Each row is a point. Examples show where two turns around zero, p and q, send a point. Where does a point land after both, in the order given? Backwards means that the second turn is done in reverse. Each puzzle has new turns, and all numbers are rounded.
In the rows, 128 means zero.

Turn p:
[103 116 149] -> [ 98 117 141]
[156  95 124] -> [145  94 107]
[105 110 136] -> [100 118 126]
[124 151 117] -> [133 153 130]
[101 109 120] -> [ 98 126 112]
[179 186 122] -> [195 160 151]
Turn q:
[108 143 137] -> [102 126 126]
[199 124 134] -> [177 170 158]
[108 113 133] -> [121 103 129]
[ 96 132 108] -> [111 112  98]
Where do these land?
p, then q backwards: [ 77 119 145] -> [ 97 160 159]
q, then p backwards: [103 139 118] -> [112 106 117]
p, then q backwards: [185 138 134] -> [160  81 115]
q, then p backwards: [147 115 115] -> [152 137 120]

Turn p:
[154 146 154 116 110 115] -> [165 146 142 141 113 126]
[148 143 164 118 112  99] -> [165 140 160 142 111 120]
[125 127 116  83 130 103] -> [143 142 136 103 145  91]
[ 97  79 123 173  77 162] -> [106  59  87 132  81 134]
[153 144 125 128 138 150] -> [136 150 113 135 137 152]
[116 103 108 122 208 141] -> [ 91 125 139  87 189 158]
[140 137 111 128 136  95] -> [133 133 140 146 155 108]
[126 168 156 130 118 122] -> [131 159 148 147 100 129]
[ 95 105  95 154 123 164] -> [ 83  98  88 120 123 134]
Turn q:
[104 119 105  79 129 147] -> [134 139 114  75 154 120]
[161 125 130 146 173 168] -> [142  98 108 151 154 177]
[117 155 104  96 155 161] -> [142 156  92 106 162 148]
[154 128 146 124 113 128] -> [148 119 137 128 103 136]
[ 87 152 143 132  97  80] -> [100 175 157 133 102  94]
[117 126 119 151  87 110] -> [105 127 125 134  95  95]
[131 130 125 146 117  71] -> [128 136 154 161 117  85]
[152  89 152 149 153 159] -> [124  75 138 135 138 168]
Where do these land?
q, then p backwards: [149 141  65 131  69 133] -> [117 122  94 101  52 145]
p, then q: [ 33 107 123 137 145 122] -> [ 81 156 179  69 139 101]
q, then p: [144 164 127 143 138 113] -> [120 132 120 170 127 142]
q, then p: [159 103 128 116 145 127] -> [153 109 131 118 146 152]
p, then q: [124 102 145  81 132 145] -> [174 135 132  92 129 127]
q, then p backwards: [145 127 140 142 111 111] -> [122 133 146 140 106 115]
q, then p: [148 109 147 145 139 152] -> [127 101 108 109 121 152]
p, then q: [122 170 149 128 146 119] -> [116 161 131 140 104 155]
